Every row gives one point. Any point is a mix of the corners, with weights that add up to 1. It lies inside the corners' shape when no weight is negative. Say inside or outside, and name the corners with a negative weight.

Corners:
(1): [-53   3]
(2): [71 37]
(3): [  2 -10]
Points:
[-33 -19] => outside (2)
[44  9] => outside (1)
[44 34] => outside (3)
[14  0] => inside

Corners:
(1): [32 37 14 14]
(2): [-23 -95 -31  50]
(3): [-27   3 -14  -9]
(4): [ 30 -18  -2 -17]
(5): [ 15  62  71 -24]
Points:
[ 26 -17   4   0] => outside (3)
[ 16 -49   1   3] => outside (1, 3)
[  3  22 -10 -16] => outside (2, 5)
[-11  12  10   9] => outside (4)

Corners:
(1): [-61  56 -23  -7 -26  -7 -10  73]
(2): [ 10 -17  40  24  39 -40  26  55]
(3): [ 40 -11  47 -68  53 -24 -47 -21]
(4): [-32  38  13  36 -74  43  41  61]
(5): [-41  33 -36  27 -11  -1  22  36]
(6): [ 31   0   7   7 -40  -1  63  95]
(7): [-66  21 -19 -26  -6  22  25  23]
(8): [ 23 -25  41 -59 -34 -51 -18  -3]
(9): [-54 -13 -33 -32  19  28 -39 -16]
Points:
[-17  14 -21  68 -31  31  88  93] => outside (1, 3, 8)
[-10   6  19 -29  21  11 -11  17] => outside (5, 8)
[-11   7   5 -14   9 -19   2  37] => outside (4)
[ -7   4  17  -5 -14 -15  12  42] => inside
[  6  21  10 -40 -15 -36  -2  44] => outside (2, 4, 9)
[-42  29  -6   1   3  10  -3  31] => outside (6, 8)
[-11  15  -2 -28  -8   1  -3  22] => outside (2)

Corners:
(1): [ 50   6  28 -45 -39  10  29  28  14 -45  33 -27]
(2): [ 42 -31   5  45  -8 -30 -24  24  35  44  50  14]
(3): [ -2  32 -38 -57   9  31 -41 -41  28 -38 -20  42]
(4): [ 20 -85  30  41  -5  -3 -32 -30  30  36 -10 -83]
(5): [ 38  27  -7  58  76  18  -9 -17 -26  28 -38 -60]
(6): [  7 -35 -48 -24  59  71 -42 -12  30  17  25 -32]
(7): [ 18  28  24 -25   3  -7  40 -32  57  24 -64 -42]
(8): [-14  37  26  -6  30  25  41 -45 -30 -25 -22 -10]
(9): [  6  51 -23 -29  -9  30  22 -27 -34  31 -95  42]
(10): [ 54 -12  26  13  11  40  -7 -33  44  -2  38 -16]
(11): [ 20  -4   7  46 -11  13  32  54  35 -53  28 -34]
(12): [ 49 -12  28 -41  -2 -19  56 -15 -37   7 -89  47]
(13): [-27 -62  64 -12  36  47 -56  38 -33   9 -43   2]
Points:
[ 30  -3  15 -11   5   7  24  -9   0   0 -36   3] => inside
[ 22 -19  19  21  14  12   4  -8  12  14 -16 -28] => outside (1, 3)
[ 29 -29  16  19  13  14   2   0  -3   8  -9 -28] => outside (3, 7)
[ 10 -18   6   3  11  35  -1  -1  25   0  13 -32] => outside (3, 5, 12)
[  8  12  -9 -18  16  34 -15  -7  15 -13  -5   1] => outside (4, 12)

Corners:
(1): [-23 -24 -25 -26 -16  -2 -33 -26  14 -47  20 -17   0  12  47 -12 -30  -5]
(2): [ 15 -33 -34  -5  20 -24  33   2  53  28 -22 -14  64 -39 -22  -9 -15 -53]
(3): [-16 -20   7  41  56 -22   2 -12 -17  -5 -25  49 -30  14 -31   0  24  28]
(4): [  7 -16 -37 -95   9 -20 -14 -26  44  18  47  -7  17 -63  -4  13 -21 -53]
(5): [ 34  44 -41 -10   0 -24  16   6  51   4   0  18  49 -29 -23 -13 -30 -25]
(6): [-46  25   3   6   9   3  -7 -10 -10  32 -60 -11 -22  40 -21 -14  26  50]
(7): [ 10 -10  10  23   4 -20  13  -6  -8  16 -60  33 -45 -29   0 -21   5  43]
(8): [-57 -49  16  15   0  14  21  -1  10  36   9  23 -41  58   6 -51 -28  16]
(9): [  7 -11 -62 -10  22  11  -4  12  54  44  39  29  69 -64  12  11  -1  13]
(10): [ 30 -26 -23 -26  22   9  22 -49  36   6  74 -17  41 -37   8 -25 -13 -23]
(11): [ 50 -20 -24 -23  18  -1  44 -12  80  22  20  -5   7  -1   3   5 -53   0]
(12): [ 10 -27   5  -5  20 -16  -5  40  -1 -56  34 -66   2 -39  53  15 -14   4]
(13): [-20 -23  52  15 -25 -12 -13  -7  -6  54  -4   1 -25  22 -19 -24 -26  49]
(14): [ 14  -7   0 -16  43  -9  15 -12  -3   9 -13  30   8  36  -1 -24  22  30]
(15): [-14   1  27  32   3  14 -10 -16 -36  25 -21  -9 -23  39  40  31  54  33]
(16): [  0 -30  -7  -7   7  49 -40  10 -22 -38   0 -32   3  18  33 -17 -30  20]
(17): [ 11 -34  -9  22 -11   5 -16  22   2   6 -29 -34 -20  24 -11 -30  51  30]
(18): [-30 -34  30  -2   6  23  18   9  -6 -13  -5  24  -7  31 -24  -4  13  48]
(19): [-29 -31 -10  35   4 -16  10   1 -78  14 -42  -2 -20  19 -14   5   9  38]
Points:
[ -3 -19   0  -3   0   3  -5  -7  13  -2  -1 -14  -6   6   6 -15  -8   6] => outside (9, 14, 19)
[  3 -25  -2  -3   9  -6   4  -1   3  -3   1  -7  -5   4   5 -12  -6   7] => outside (6, 9)
[ 13 -12 -15 -16   1 -22  10  -1  33  11  11 -15  12 -22   6 -15 -27  -2] => outside (3, 15, 16, 18)
[ -4 -19   1  -2  10  -2   7  -6  11  18   2   8  -1  12  -2 -16  -7  19] => inside
[ -3 -17  -3 -10  12  -1  -4  -6   5   1  14  -5  -1   2   6  -6  -4  14] => outside (2, 7)
[  9 -22 -10  -8  17  -5  -2  -6   7  21  -6 -13   3 -15   0   1   8   6] => outside (1, 5, 8, 18)
